Each row of a before or after table is a point. The points were changed in one or more steps. Then noise was added and the rows were shuffled. The steps act on columns, c1 being the first. Name the steps. A step turns or swaps two columns, mirrors them in a line or flattens them onto one, adds a multiple of one to another, or multiplies or shifts one. Angles are multiples of 10 degrees, from the lower column toward the higher: turns from -170 to 170, lines from 10 to 170 but not 90. Use the fewest steps. Two steps may share a column if one is a turn and the other turns, adds or multiplies; they go together, in the order done. Otherwise the lowest column goes first.

Before (13 x 2)
-17 -27
37 5
27 30
-49 -50
-25 -15
-27 -35
-1 11
-14 1
6 11
24 17
8 3
-60 -6
-24 -19
After (13 x 2)
-4 -6
3 4
9 6
-55 -45
27 21
33 26
-32 -28
-22 -17
-38 -32
-24 -23
4 3
-22 -15
21 21
Steps: flatten c1 and c2 onto the line at 40 degrees

Before (14 x 3)
-18 7 27
-23 14 32
-2 29 -36
-17 14 1
-9 -17 -26
39 34 14
-15 -17 -6
7 -1 -9
-16 -14 -28
34 -22 20
-12 1 27
-16 2 -21
18 -22 9
60 -15 21
After (14 x 3)
60 -26 -7
36 -31 -2
-13 -10 17
20 -22 8
-13 -17 -24
8 5 9
-14 11 -10
-25 -10 -35
-18 -13 -24
41 18 -32
-3 47 10
-16 9 30
-9 3 31
-15 15 15
Steps: mirror c2 and c3 in the line at 160 degrees

Before (8 x 4)
-20 15 -7 -17
-15 -10 1 0
-24 -39 5 -17
-37 -35 4 -2
39 22 -5 60
-29 4 -19 34
2 12 15 -19
21 28 44 18
After (8 x 4)
-29 25 -22 37
36 25 -3 62
25 -16 44 21
-22 21 -7 -16
-14 -10 1 -2
-35 -38 6 -2
-23 -43 6 -16
2 -4 14 -18
Steps: add -1 times c3 to c2

Before (11 x 6)
-11 10 -4 13 -13 -10
8 -2 27 6 -9 4
-9 -11 14 16 -13 -3
5 6 24 14 14 13
1 -14 11 -11 4 9
11 -5 27 10 6 1
-10 4 -4 5 15 -10
-5 23 -3 10 -16 -23
-3 9 -8 -8 9 5
-10 -4 3 -5 6 1
6 -8 7 20 -13 -4
After (11 x 6)
8 -15 22 18 -7 4
-11 2 5 -14 4 -1
10 -12 24 29 8 1
-9 0 18 47 -15 -2
4 -20 16 43 15 14
-5 -16 -16 29 -17 -24
0 4 19 -32 3 9
-3 -3 -11 -25 8 5
-11 -1 -6 16 12 -11
-11 -5 -10 39 -17 -9
4 1 10 61 -12 -3
Steps: add 0.3 times c1 to c5; mirror c2 and c3 in the line at 110 degrees; multiply c4 by 3

Before (10 x 8)
44 -13 18 14 -13 -2 37 7
-20 -3 29 -32 -11 -6 9 -16
-14 -32 -2 19 -7 8 -28 15
4 -38 21 4 30 4 -27 4
-15 -30 24 21 -12 5 20 -19
17 -25 31 -48 11 -60 -26 -7
-17 2 27 6 -10 0 -28 -13
25 -43 15 -11 -4 4 -26 -19
-17 -2 1 22 21 -3 8 -12
-9 7 12 -7 -15 -9 19 -22
After (10 x 8)
9 -3 29 -15 -10 -5 9 -16
27 -24 30 -43 12 -59 -27 -6
-13 -31 24 23 -13 5 20 -19
1 7 12 -3 -15 -8 19 -22
-12 -33 -2 20 -6 8 -28 15
-7 3 28 13 -11 0 -28 -13
-14 -2 2 24 22 -3 9 -12
11 -42 15 -20 -4 5 -25 -20
0 -39 21 1 30 4 -27 4
5 -14 18 -8 -14 -2 35 7
Steps: flatten c1 and c4 onto the line at 120 degrees

Before (9 x 11)
-3 -9 11 18 33 48 -15 10 -9 -30 -11
-45 -41 9 -13 -9 -33 4 -11 -2 -2 4
-2 -37 -40 28 15 -22 -4 -8 28 37 26
-59 16 -16 -12 -2 -30 -25 18 2 -18 12
-27 47 -31 0 -10 -33 -2 -3 -11 -16 -35
19 -26 -45 -34 -19 -29 -44 2 40 10 11
-31 -23 21 -33 28 49 -49 -20 -11 33 -52
8 39 24 23 -14 -29 -51 -50 -25 30 -3
-32 35 25 16 6 52 -7 7 11 -11 -25
After (9 x 11)
-36 -25 8 17 55 10 -59 -21 28 33 -22
2 40 25 -33 -31 -7 -46 -50 5 30 -16
-6 -8 8 -20 58 6 -18 11 -6 -30 -6
-49 17 -35 10 -23 -19 -18 17 7 -18 -6
-46 -42 -7 9 -32 -14 5 -12 10 -3 1
33 -27 -35 52 -35 -4 -36 2 -9 9 -14
12 -39 -37 -3 -8 -26 6 -9 -38 37 2
-14 45 -37 -6 -32 -13 -13 -3 8 -14 -4
-39 37 14 -4 43 30 -13 9 -19 -9 -5
Steps: turn c1 and c3 by 20 degrees; turn c4 and c9 by -140 degrees; turn c5 and c6 by -50 degrees; flatten c7 and c11 onto the line at 20 degrees

Before (10 x 12)
31 3 10 26 15 -11 2 -60 3 -26 3 -21
-18 9 -8 42 20 -24 -4 -55 7 12 31 -7
-15 -17 -15 -7 -20 51 7 -18 11 10 -17 39
-19 -17 10 36 10 -10 -23 -19 -29 29 26 -30
5 31 22 51 -6 -11 -11 -36 -7 -8 27 -7
-1 -12 12 -11 -9 32 5 7 49 39 -31 17
35 19 -2 27 24 19 19 -40 7 -11 41 -9
-11 -12 -30 -6 -21 45 -38 -3 37 20 -9 12
23 -2 -11 18 -13 4 39 -19 32 -40 18 -6
10 -25 -2 -25 -15 18 -15 3 32 16 0 46
After (10 x 12)
26 19 25 5 9 -20 5 -40 42 12 6 -11
-6 -18 38 -3 22 -22 3 -5 28 -2 -29 -26
-3 -10 -13 28 -12 27 -1 -36 -9 -1 36 20
13 -24 -26 -2 3 14 -8 -10 1 7 32 47
12 -10 -8 -16 -1 25 -3 -21 -29 2 48 15
-10 10 42 15 15 -57 1 -17 31 -7 8 -5
20 5 28 -3 12 -53 4 -29 5 8 2 -21
3 31 53 -11 -28 -36 1 -15 28 3 -6 -5
-8 -15 -10 14 -8 20 -5 -51 -18 -4 9 37
8 -3 18 13 -10 -12 3 -16 19 4 33 -12
Steps: flatten c1 and c10 onto the line at 20 degrees; add -0.7 times c2 to c5; turn c3 and c4 by -80 degrees; turn c6 and c8 by -50 degrees; flatten c7 and c12 onto the line at 100 degrees; swap c9 and c11
